Every row gives one point. Examples show where two turns around zero, p and q, send a point. Where does a point land after both, in the order given? Backwards means that the second turn is done in reverse. Each puzzle has new turns, and all numbers are rounded.
In the rows, zero is written as 128.

Turn p:
[146 141 121] => [109 141 123]
[172 131 120] => [ 93 136 101]
[143 154 151] => [132 162 111]
[106 138 120] => [135 132 152]
[114  69 132] => [147  71 117]
[ 87 135 123] => [150 127 163]
Turn q:
[119 137 143] => [109 133 129]
[ 75 105 122] => [112  93 171]
[164 155 118] => [141 140  85]
[154 115 129] => [150 147 127]
Where do these land?
q, then p: [146 149 120] => [104 123 143]
p, then q: [164  98 149] => [162  90 131]
q, then p: [ 92 159 129] => [151  95 154]
q, then p: [110 105 113] => [141 118 100]

Turn p:
[122 105 150 158 118 117] => [109 134 168 133 140 134]
[ 99 137 115 152 132 129] => [ 98 110 124 134 139 110]
[148 163 134  82 135 105] => [149 133 101 131  74 144]
[142 102 123  88 135 106] => [173 125 144 122 102 121]
[118 115 130 190 156 179] => [105 131 125 163 204 122]
[128 141 135  79 121 144] => [149 157 101 112 105 117]
[141 134 109 146 100 116] => [115 106 132 102 132 150]
Turn q:
[148 140 155  93 130 110] => [137 129 133 128 140 179]
[109 135 118 154 128 165] => [103 119 112 141 132  91]
[176 125 178 108 141 118] => [138  99 115 125 118 193]
[ 72  87 102 137 134 121] => [127 177 115  98 112  83]
[135 140 111 120 144 136] => [143 129 122 149 138 123]
[130 144 119 174 134 144] => [123  92 123 130 134  91]
[122  79 102 118 136  87] => [168 165 137 102  94 122]
[137 141 135 137  88 164] => [ 83 110 145 153 122 126]
[122 160 132 111 117 107] => [129 134 151 125 161 144]
Where do these land?
p, then q backwards: [131 121  73  98 137 148] => [128 132 125 165 182 113]
q, then p: [152 136 120  99 119 112] => [122 154 120 140 150 150]
q, then p backwards: [114 107 179 153 109 133] => [113 163 111 139  81 113]
p, then q: [155 138  96 136 118 119] => [127 146 111 151  97 130]
q, then p backwards: [139 134 105 113 172 167] => [133 149 126 117 185 152]
q, then p: [101 148 161 144 107 120] => [139 142 126 144 111  82]
p, then q: [104 112 162 152 135  97] => [ 93 113 121  84 140 130]
